Each point is reached from the start by the listed moves, each made once or not at all, plus a little noise. Say if it took an odd or an even number of moves. Then give how often each move was made.

Moves:
(1): [42 -3 12]
(2): [ 3 45 -3]
(3): [-18   0  33]
Start: [-2  3 14]
Points:
[-21   5  47] => odd (0, 0, 1)
[ 2 54 13] => odd (0, 1, 0)
[-17  47  44] => even (0, 1, 1)
[23 48 53] => odd (1, 1, 1)

Moves:
(1): [ 57 -11  14 -24   8  -5  19   6  -7]
(2): [ 11  79   1   8 -10 -31   5  14  -6]
(3): [-4  5 51 -2 -8 18  6  4 -1]
(4): [ 15  -6   0  70   6  15   7 -25  28]
(5): [ -4  11   7  -7  53  -1   9 -11  11]
(6): [  8  23 -14  -4   3  40 -13  13   6]
(7): [-18  -7 -26   9  -5  17  62  -4  -8]
(8): [-9 -4 -7 19  6 -7 -3 46 -2]
Start: [ 34  12 -29 -13 -22   9  22 -12  32]
Points:
[ 78   2  30 -20 -16  15  45  45  22] => odd (1, 0, 1, 0, 0, 0, 0, 1)
[ 94  77 -21 -10 -17 -34  43  55  18] => odd (1, 1, 0, 0, 0, 0, 0, 1)
[ 60  86 -28  65 -26  -6  35 -23  53] => even (0, 1, 0, 1, 0, 0, 0, 0)

Moves:
(1): [20  6  0  1 -7 -3 -5  9 -3 -2  1  4]
(2): [-12  32  11  -7   2  -3  -8  -2  -7  -2  -6  -2]
(3): [ 11  -7  29   7  -3   6   5 -15   7   1  -5   0]
(4): [  0  11  -1  28 -10  12  -7  -8   1   1   2   2]
(5): [11  1 -3 10 33 -6  2 -6 -7 -6  0  3]
(6): [  2   2   0 -14   7  29   0  10   9   4  -3  -1]
(7): [  6   1  -2   4  -1   3  24   0  -6 -10   0   0]
(8): [-12  -5  13   7   7   0   1  29   0   6  -4  10]
(9): [ 5  8 -5  4 -1 -4  7  2 19  1 -8  4]
(10): [  4  14  -5  10   3  -8  11   7   0  30  14 -17]
(11): [  2  -1  -2   0   2  -7   5  -1  16 -10  31  13]
(12): [-2  2 -1 -2 -4  0  9 -7 -4 14 -4 24]
Start: [  4  22 -23  -2   3   9   4  12   2   0   4  -6]
Points:
[-14  59  -4 -13  14  31  13  44  18  23 -20  29] => odd (0, 1, 0, 0, 0, 1, 0, 1, 1, 0, 0, 1)
[ 56  59 -10  42  22  34  26   3  24  42   0  16] => even (1, 0, 1, 1, 1, 1, 0, 0, 1, 1, 0, 1)
[20 27  2 18 -1 50  6 -4 34 -4 28  9] => even (0, 0, 1, 1, 0, 1, 0, 0, 0, 0, 1, 0)
[ 31  45 -39  25  37  -7  49  16   9  15   9 -15] => even (0, 0, 0, 0, 1, 0, 1, 0, 1, 1, 0, 0)
[ 35  50 -34  17 -13  46  32  17  17   9  -7  27] => even (1, 0, 0, 1, 0, 1, 1, 0, 1, 0, 0, 1)
[ 22  63  24  28  28  45   1  22  -3  15 -16  34] => even (1, 1, 1, 1, 1, 1, 0, 1, 0, 0, 0, 1)
[ 27  95 -28  35 -15  -1  41  13  18  23  34  22] => even (1, 1, 0, 1, 0, 0, 1, 0, 1, 1, 1, 1)
[  9  78 -22  37  34  -1   8   2   5  13  44  -7] => odd (0, 1, 0, 1, 1, 0, 0, 0, 0, 1, 1, 0)

Moves:
(1): [ 28  -1   0   4 -10   7  -6   2   2   3  -7   2  -4   4   3  15   4  -4
   0  -4  -4 -10   3  -9  12   8]
(2): [ -3  27  12 -11 -11   4 -23   4  10   0   2   2   4   3 -16  -7  -1   2
   7  -8  18  -5   2   2  -7   1]
(3): [ -2  -8  21   4 -10  -3  -2   0   6   2   9   3  -6   7   7  -5   2   5
   0  -1  -9   2  11 -13 -12  -4]
(4): [-6  4 -4 20  7 10  4 -3 -2 -3 -5 -6 -4 -9 -3 -7  7  7  7 -5  0 -7  5  8
  2  0]
(5): [ 12  -4   6   0  28   1  -3   0   8  -5   3   1   3   0 -11   8  -9  -3
   8   0   4   2   3  -7   2   1]
(6): [ -5  -6  -6 -13  -1  43   9 -11   1   8  -3   2   4 -10 -10   6   1   1
  -7  -1  -2   1   9 -10   0   3]
(7): [  5  15  -6   5  -9   1  28  -4   4 -14  -2   1 -12  -3   0   6  -5   3
  -3  -2   1  -2  -8 -13  -9   4]
(8): [ -5   5   8  -7   6   6   9  42 -17  -6  -4  -9  -6   4   8   0   0   4
  -1  -1  -1  -7   7  -7   0 -10]
(9): [-8 -2 -9 -5  3 -1 -3  9 38  4 -3  2  1 -5  1  6  5  5  8 16  8  4  1 -4
  0 -8]
(10): [ -5   4  -6   3   1  -3   3   1  -2  39  -4   0  -7   5  -5  -3 -10  -2
  10  -3   3  -5  -5  -6  -2  -3]
(11): [-2  4 -9 -1 -3 -1 -1 10  0 -1 19  1  4 -8 -3  1 -1  0 -3  3 -1  1  1 -2
  3 -6]
(12): [ 1  7 -2  1  3  2 -5  4  2  1 -3 22 -1 -4 12  8 -4  2  3 -2 -3  4 -1  6
 -1 -5]
(13): [ 2 -4  7 15 -4  3  7  7  7  3  2 -3 42 -7  7  8 -5 -1  0 -1  9  6  2  2
  9 12]
(14): [ 0  4 -7  9 -2  2  1  4 -4 -3  6  4 -5 26 -7 -4 -1 -9  0  7 -1  6  1  0
 -3 -6]
(15): [ -2  14  -5  -4   5   1  -4  -2  -1   0   3 -16   1   4  22   1   4   1
   7   9   2   5   8  -1   4   2]
(16): [ -8   2   4   6  -4  -3   3   0  -2  -1   0  -3  -8  -3   0  21   5  -2
 -11  -7  12   1   7  -3   7   0]
(17): [ -5   5  -2 -11  -4  -6   3   3 -13   9   0   7  10   0  -6  -5  34 -15
  16   3   4   0   3   1   4   4]
(18): [  3   2  -4  -5   1   3   1  -1  -3   1   1   0   8  13  -3   6   5  31
  -1  -4   7  14   5 -10  -6 -12]
(19): [-8 -8 -3 -4 -3  0 -3 -5 -3  1 11 -8  0  2  3  4 -5  2 17 -5  1 -2  4 14
 -4 -3]
(20): [ -4   9   4  -2  -3  -1 -15  -3 -10  10 -10  11   3  -3 -13  17 -14   4
   0  38  -3 -24   9  -3  -9  12]
(21): [  5  -3   2   1   1   3  -2  -5  -3   2   3   5  -2  -1  10 -10   0  -3
  -3   1  21  -8   2   4   0   0]
(22): [13  6  4 -5 -8 -1  5  4 -1  7 -5 -7 -7 -5 -8 -8 -8 -6 -1 10  5 22 -1  6
 -5 -1]
(23): [  3  -1 -12  -3   1  -4   5  -5  -1   3  -8  -2   4   3 -12   1 -10  -1
  -6  -4  -3  -1  27   5   1  -8]
(24): [  9   7  18  -5   8   1  15   9   6   9  11  -7  -2  14   0   6   9   3
 -21   1  -7 -10  -6  31   6  -5]
Start: [  2   2  11 -15   5   3 -14  17   7  12   8   2 -20   9   2  23  16  -8
  -6  -5   8 -11  18  -6   8  11]
Points:
[ 21  77  29 -46   7   7 -11  47  41  34  25  39 -18   7 -35  72  33  13
  -8  42  74 -10  34   4  -6  -3] => odd (0, 1, 0, 0, 1, 0, 1, 0, 1, 0, 1, 1, 0, 0, 0, 1, 1, 1, 0, 1, 1, 1, 0, 1)
[ 31  40  38 -30   8  70  15  54   7   8  27  -7 -50  44 -17  70  13 -13
 -19 -23  49 -45  43  -3  13   5] => odd (1, 1, 0, 0, 1, 1, 1, 1, 0, 0, 0, 0, 0, 1, 0, 1, 0, 0, 1, 0, 1, 0, 0, 1)
[-12  75  13   2  -5  19  19  42  46  18  25 -17  15  41  -2  53  73  16
   3   4  59   1  39   9  15   5] => odd (0, 1, 0, 1, 0, 0, 1, 0, 1, 0, 0, 0, 1, 1, 1, 1, 1, 1, 0, 0, 0, 0, 0, 1)
[ 51  32  18 -29  35  66   2  70  35  50  -6   6  10  26   2  78 -11 -15
 -20  66  30 -18  82   6  21   7] => even (1, 0, 0, 0, 1, 1, 0, 1, 1, 0, 0, 1, 1, 1, 1, 0, 0, 0, 0, 1, 1, 1, 1, 1)
[ -5  36  -4 -13  25  66 -25  39  47  31  30  41  44   6 -26  34  48  10
  29   4  72   6  51 -13   9  -4] => even (0, 1, 0, 1, 1, 1, 0, 0, 1, 0, 1, 1, 1, 1, 0, 0, 1, 1, 0, 0, 1, 0, 0, 0)
[ 36  51  57 -17  -4  16   1  77  51  69   2  10 -19  20 -12  90 -29   3
   0  23  59 -41  77   1  -3   2] => odd (1, 1, 1, 0, 1, 0, 1, 1, 1, 1, 0, 1, 1, 0, 0, 1, 0, 0, 1, 1, 1, 1, 1, 1)
[  8  54   9 -14 -21  18 -57  14  -9  37   6  21 -10  58 -10  49  37  19
  44  18  14 -30  95  -6 -10   1] => even (1, 1, 1, 1, 0, 0, 0, 0, 0, 0, 0, 1, 0, 1, 1, 0, 1, 1, 1, 1, 0, 0, 1, 0)
[ -4  36  -8   1  41  20  20  67  20  36   0  31 -43  20   0  21  35 -19
  39   8  43 -22  26 -24   2 -11] => even (0, 0, 0, 1, 1, 0, 1, 1, 1, 1, 0, 1, 0, 1, 0, 0, 1, 0, 0, 0, 1, 0, 0, 0)
[ 52  53  40 -16  -6  74  36  74   6  31  28  -3  11  38 -41  35  38   6
 -12 -11  47  -4  82 -15   5  -5] => odd (1, 1, 1, 1, 1, 1, 1, 1, 0, 0, 1, 0, 1, 1, 0, 0, 1, 1, 0, 0, 1, 1, 1, 1)
[ 46  42  15 -11   0  13 -41  54  71  27  28  11  15  26  -3  47  -9 -16
  15  20  34  28  75 -19  11   0] => even (1, 1, 1, 0, 1, 0, 0, 0, 1, 0, 1, 1, 1, 1, 1, 0, 0, 0, 0, 0, 0, 1, 1, 0)

Moves:
(1): [ 17   6 -21  -6   0   5   9   5  11  -1  -6   3   9  -5   6  10  -3   2
  -2   5   5   2  10  -1  -6  -2]
(2): [ -7  29  16 -12  -6  -2   7  -3  15  18  -7   1  -6   1  -3   6  -4  10
  -2   6   0  -2  -4  -4  10   7]
(3): [ 13   3  21  -1   5   2  -2   5   3  -8  10   2   3   0  -8   2  -8  10
  -6 -11  -4   1  -1 -10   1   2]
(4): [  3   6   4  18   2  -6   1  -5  -5  -5 -11  -6   0   1   2  -2   3   4
  -1  -1   0  -4   3   3  -6   0]
(5): [ -1  -1   2  -4  38   4 -12  -4   2  -3  -4  -1   2   2   4  -5   1   4
   0   7   0  -7 -10  -5  -4 -15]
(6): [  2   4   3   3  -3  44   8  -1   2 -12  -2   3   2   2 -14 -13   0   3
   0  -8   5   1 -11   7   1  -1]
(7): [  3  -5  11  -9  -6   4  37 -10   0   2   2 -10   7   5   9  -2   2   1
  -2 -12   1   2  -6   0   3  -9]
(8): [ -7   0  -7   3   7   3   9  29   0  -6  -6   9  -6  10  -3   8  -1  -1
   7 -10   9   0   3  -6  -1   1]
(9): [  2 -19   0   1  -9   0  -4   6  21 -11 -27  -4   6  13  12   2  11  14
  12   3  -9  18   9   2   7 -12]
(10): [ 14  -3  10   8  -1   8  -5  -5   4  32  10  -1   5   0   3   4 -11  -2
   9  -3   2 -12  10   2  -1   7]
(11): [ -9   3  -5  11   3   4   3   8   8  11  22   9  -6 -14  -5   2   3   7
  -7   2   2   5   0  -7  -3   4]
(12): [  2  -5   3   2   2   0   2   0  -4  -1  -2  21   2   0  -2  -1 -13  -1
  -8 -10  -7  -3  -4   8   0  -1]
(13): [ -7   3  -6   1   6   5  -2   7  -6   4  -1  -5  15   9   2  -5  11  -8
 -14   3   2  -6  -1   8  11  -1]
(14): [ -4  12 -16   2 -12 -10  -6  -1   2  -7  17  -4 -19  48  18   0 -11   5
  -8   3   5  12  16  -8   0  -3]
(15): [ -9   8   5   2  -5  13  -9  -3   0 -12   4   9  -5 -18  32  10   6   4
   5  -3  11  12   0 -13  -1   8]
(16): [ -8   1  -4   3   3   8  -7  -4  13   7  -7 -12  -4  11  -7  27  -2   1
 -20 -12  16   9   3  -2   1  -7]
(17): [ -2  -3  -3   7  -8  11  -5  -3  -8   2   3  12 -11  11  -1   5  25   9
  -5   0  -2   3  10  -1 -12  -2]
(18): [  4  -7   2  -4  -4  -1  -6 -12 -15   4 -13  -6   1 -10   2  -5  -1  29
  -3   2  10  -8  -3   1  13  -7]
(19): [ -2  -7   4   1  -3 -10  -6 -11   3 -12   3   8  26  13 -12  17  -9   7
  22  -3  -2  -3  -1  15  -5  -4]
(20): [  0 -16  21   0  -5   3   1   1  -9   2   9   2  16  13  -2  -3   2  -9
  -4  35  11   5  -6  11  -6   5]
(21): [ 10   5   7  -1 -13  -3   5 -13  12   8   1   3   7  -7  -3 -15   9  -3
   2  -9  27  -2  -4  -2   2   1]
(22): [14 -4 -5 -1  6 -4  6  2 -5  4 -7 -1 14  7 -4  5  2 -1 14 -6 -2 29 -9  5
  0  7]
(23): [ -4   0  -4   4   7   2   1 -14   0   3  -1   4   2  -7  -8   8   0  -2
   3   1  10   8  20  -4   9  -5]
(24): [ 3  0  8 -3 16  3 -4 -3  1 -4  5 -5 -9 -3  1  2  3  9 -7 -5  7  1  7 17
  5  3]
Start: [-13  -2   7  -2  -3  11  -5   5 -18  15  27  -4 -14   7   3  10  -8  -1
  -3   8   3   5  -7  24   5  10]
Points:
[  1 -11  64  16 -23  80  16 -25  24  11  80   9  32  60  28  19   2  38
   7   0  70  45  22  39  29   7] => even (0, 0, 1, 0, 0, 1, 1, 0, 1, 1, 1, 0, 1, 1, 1, 0, 0, 0, 1, 1, 1, 0, 1, 1)
[ 11 -11  39  27   7  73  12 -20  21  -5  55   9  33  59  39  41 -20  51
  21  25  41  44  26  18  -6 -17] => even (1, 0, 1, 1, 1, 1, 1, 0, 1, 1, 1, 0, 0, 1, 1, 0, 0, 0, 1, 1, 0, 0, 1, 0)
[ -6  26   3 -24  -4  21  53  -1 -10  35  -7  -2  -6   3   7  38 -19  35
  -2  -1  36   9  15  10  33  -4] => even (1, 1, 0, 0, 0, 0, 1, 1, 0, 0, 0, 0, 0, 0, 0, 0, 0, 1, 0, 0, 0, 0, 1, 0)
[-13 -43  31  22 -14  46 -16  32   0  38   5  26  -6  63  -1  51   0  13
  -8  14  26  25  19  36  -8  -2] => odd (0, 0, 0, 0, 0, 0, 0, 1, 1, 1, 0, 1, 0, 0, 0, 1, 1, 0, 0, 1, 0, 0, 0, 0)
[-26  19   4  35 -10  50 -19 -14  33  53   7  30  17  24  23  92  10  42
 -12  -2  31  35  48  30  11   4] => odd (1, 1, 0, 1, 0, 0, 0, 0, 1, 1, 1, 1, 1, 0, 1, 1, 1, 0, 1, 0, 0, 0, 1, 0)
[ -7  -9  -1  27   2  61  -8  19  34  27  32  16  20  95 -12  46 -17  28
   1 -47  57  56  12  65  23   0] => odd (0, 0, 0, 0, 0, 1, 0, 1, 1, 1, 1, 1, 1, 1, 0, 1, 0, 0, 1, 0, 1, 1, 0, 1)
[-20  18  17  12   3  36  16 -20   8  32  81 -11 -31  59   0  34  25  27
 -67 -29  68  37  37  11  21  -7] => even (0, 0, 1, 0, 0, 0, 1, 0, 0, 0, 1, 0, 1, 1, 0, 1, 1, 0, 0, 0, 1, 0, 1, 1)

Moves:
(1): [ 39  -1 -14  -1   1  10 -12 -12  -3   1  -8  -3  -1   4   2   2  -5  -4
   1   2  12 -19  -1   7]
(2): [ -2  33   2 -15  -6 -12  -8  -2   3   6  10   0   4  -6 -11   7   9  -3
 -14  -6  17   7  -5  -4]
(3): [ 18 -23  27   9   1   4  -5   2  -1  -8 -10   3 -11 -21   7  16  20  -5
   9 -16   5   2 -11  -2]
(4): [  1   0   9  27   4  -4   0   2  -5   2   8  -3  -5  -4 -17   6  -5  10
 -12   1  -3  -2   7   2]
(5): [  1  11 -12   8  51   8   2  -7   1 -11  -3  -5   6  17  11   3  15 -11
  -6   2  -1  -5 -12  -8]
(6): [  1   8  -1   7  -7  38  14  -8   3  -1   1  -2   6  -3  -2 -16   2   2
  -5  -8  -5  -2   1  -3]
(7): [ 10  15   1   5  -1  -7  22   3   1  13   4   6   0   1   1  18  -8  -4
   6 -10   0   0  10   7]
(8): [  6  -5  -3   0  -8   6  -1  24   8  -4   6   4   2  14  -5  -2   6  -1
   0 -15   0  -8   2  -2]
(9): [  5   3   9   5   1   5  -7   0  30 -11  13  18   1 -10  14   3 -11  -7
  -3   7  -1  -7   2   9]
(10): [  7  -1   5  -4   3   3   0   4   8  23   7 -11   4   8  -5  -1 -14   7
  -1  -2   0  -4  -2  -5]
(11): [  8  -3   6   4  -2  -1   6   3  -6 -10  28   5 -10  10  -6   0   2  -2
  20   3   6   5 -15   0]
(12): [ -5  -3   1   6   5   2  -8  -8  -6   2 -14  22   1   5  -2  -1  -9  -5
   6  -3   6   3  -1  -5]
(13): [-13 -15   3  15  -7  -3   1  -4 -12  -2  11   2  38  -6  -6  -1  -8  -9
   7  -6   2 -13  -6  -5]
(14): [ -3  -3   5   4  -7   1  -6 -14   4  -7  -7 -13   4  16   2  -5   3  -4
   0 -10  -3   1   0  -6]
(15): [ -1   1  -4   1  -4  -1 -10  -1 -14   4  15  -4 -10   0  20   1 -10  -5
   3  -6  -6  -3  -4  -2]
(16): [ -9   1 -20   5 -12  11 -12  -1   3  -3  -4  -3  -1   2  -2  24   1   5
   3   1  -3   7   0  -5]
(17): [ -3  -1 -14   6   1 -12   2  -5   5  14   9  13  -6  -3   6   0  28  -4
   6   4   6   4   2  12]
(18): [ 9 -7 20  6  9 -2  0 -1 -7 -1 -8 15 10 11  0  5 -1 49 -3 -9 -2  7  2 15]
(19): [  7  21 -12   7  13  -3 -20   6   3  -3   0 -14  -3 -11  -8 -13   2   8
  29   0   0  -3 -12   8]
(20): [ -3   6  15   6 -21   0  -2  15  -8   1 -19   1  12   9   6   5   1   1
  -1  22   1  -4  -3  -5]
(21): [  3 -12  -6  14  -7  -8  11  -2   5 -13   2  -2 -15  -1  17  -3 -12  11
  -1  -8  27  -7   4 -22]
(22): [  3  -5   4   8  -6   2   7  10   2   0   9 -10  11  -4   4 -10  -1  -6
  -7  10  10  28   9   7]
(23): [-7  1  5 -1  8  9  0 -7 -9  1  6  0  5  7  0  3  8  1  9  3 11 -7 27 -6]
(24): [-22   1  11   6   6   7   5 -10   0   4 -10   0 -16   2  -4   6 -12  -3
  -6   6  21  -3  -2  34]
Start: [ -1   5   9  -9  23   3 -10  24   7   3 -10  -2   3  18 -10  -7   9 -12
 -38  -8  -9  18  18   6]
Points:
[ 12  -9 -10  47  62  11 -39  23   1 -13   8 -35  12   4  20  23   2 -11
   6 -43  15  -8 -21 -39] => even (0, 0, 1, 0, 1, 0, 0, 0, 0, 1, 0, 0, 1, 0, 1, 1, 0, 0, 1, 0, 1, 0, 0, 0)
[ 20  13  95  54  26  36 -10  -9  15  20  10  32  64  17 -27  26  -6  22
 -40 -69  18   4  39   2] => even (0, 1, 1, 1, 0, 1, 1, 0, 1, 1, 0, 1, 1, 1, 0, 0, 0, 1, 0, 0, 0, 0, 1, 0)
[  6  12 -28  48  33  12 -22 -12  -1  40  -5   7  10  26  -8  27 -22 -14
  22 -21  72 -23  33  26] => odd (1, 0, 0, 0, 0, 0, 1, 0, 0, 1, 0, 1, 1, 0, 0, 1, 1, 0, 1, 0, 1, 0, 1, 1)
[ 24  39  -4  66  -1  42 -25   0  31   1  34   6  38  32  18  12   1  13
 -14 -54  75   2  47  53] => odd (1, 1, 0, 0, 0, 1, 1, 1, 1, 0, 0, 0, 1, 1, 1, 1, 1, 1, 1, 0, 1, 1, 1, 1)
[ 63  15  26  20  83  39 -22   4  31   9 -12  30  35  94   7  19 -10   7
 -31 -42  15 -20  44  10] => even (1, 0, 0, 0, 1, 0, 1, 1, 1, 1, 0, 1, 0, 1, 0, 0, 0, 1, 0, 0, 0, 0, 1, 0)
[ -2  39   7  57  50  54 -10   3  28 -34  41  21   5  29  -4   7   6 -16
 -47  -5  52  34  35 -30] => odd (0, 1, 0, 1, 1, 1, 0, 0, 1, 0, 1, 1, 0, 0, 0, 1, 0, 0, 0, 0, 1, 1, 1, 0)
[-23  -6  -8  46   9  45  -2  -9  40 -16  15  50 -38  18  13   6  -1 -15
 -16  -6  45  18  10  26] => even (0, 0, 0, 0, 0, 1, 0, 0, 1, 0, 1, 1, 0, 0, 0, 1, 1, 0, 0, 0, 1, 0, 0, 1)
